Each row of a before or after table is a point. One or more steps were done to the points. Then noise was added and the rows were shuffled. The steps act on columns, c1 being the first. Write out the steps. A step turns or swaps two columns, mirrors them in a line or flattens them onto one, adds a multiple of one to another, or multiplies or shifts one. Angles are multiples of 10 degrees, from the lower column toward the higher: turns from -170 to 170, lines from 10 to 170 but not 90. Use the fewest steps. Two steps may share a column if one is a turn and the other turns, adds or multiplies; they go together, in the order done. Otherwise the lowest column goes first.

Before:
[[ 53  80]
 [ 41 -27]
 [ 39 -22]
 [ 66  53]
 [-20 -75]
 [  1  10]
 [-35 -67]
 [ 20  14]
 [  9 -53]
 [-16  -6]
 [-18 -43]]
After:
[[-14   4]
 [ 43 -15]
 [ 25 -10]
 [ 20  -8]
 [  5  -3]
 [ -8   3]
 [ -2   0]
 [ 42 -17]
 [ -2   0]
 [ 40 -16]
 [ 12  -5]]
Steps: flatten c1 and c2 onto the line at 160 degrees

Before, 10 rows:
[[  6  -6   7 -19   7 -22  16  19]
 [ -8  39 -11  10 -12 -33 -26  16]
 [  5 -20 -24 -30 -12  -4 -24  16]
 [ 19 -17   3   0 -58  -7 -21   2]
 [-10 -17   0 -11   0   0 -17  11]
 [-10 -10  -1  -8  -7   2 -26   4]
 [ 30  -6   3   5  -7  -6 -23  16]
 [ -1  -3 -43   6 -12 -17 -14 -95]
 [-10 -22 -11  11  14 -32 -17  21]
 [  1 -15 -18   6   6   1  15  21]]
After, 10 rows:
[[ -3  -2  19   1   8 -26 -17   6]
 [-17  26  20 -27  -4 -17   7  -9]
 [ 11   8 -96 -17  -4  -9  15 -42]
 [  6  17   2   6 -15  -3  22   0]
 [ 61  26   1  -6  -2  -6  15   2]
 [ -4  25  12   9  -9  -6  12   0]
 [ 11  29  20  20   3 -21  15 -24]
 [ -5  11  20  -7   7   3 -21 -17]
 [ 10 -28  15 -28 -11 -19  40 -14]
 [ 21  14  14  -7  25  -3  19   3]]
Steps: turn c1 and c5 by 70 degrees; turn c2 and c7 by 160 degrees; swap c3 and c8; mirror c4 and c6 in the line at 70 degrees
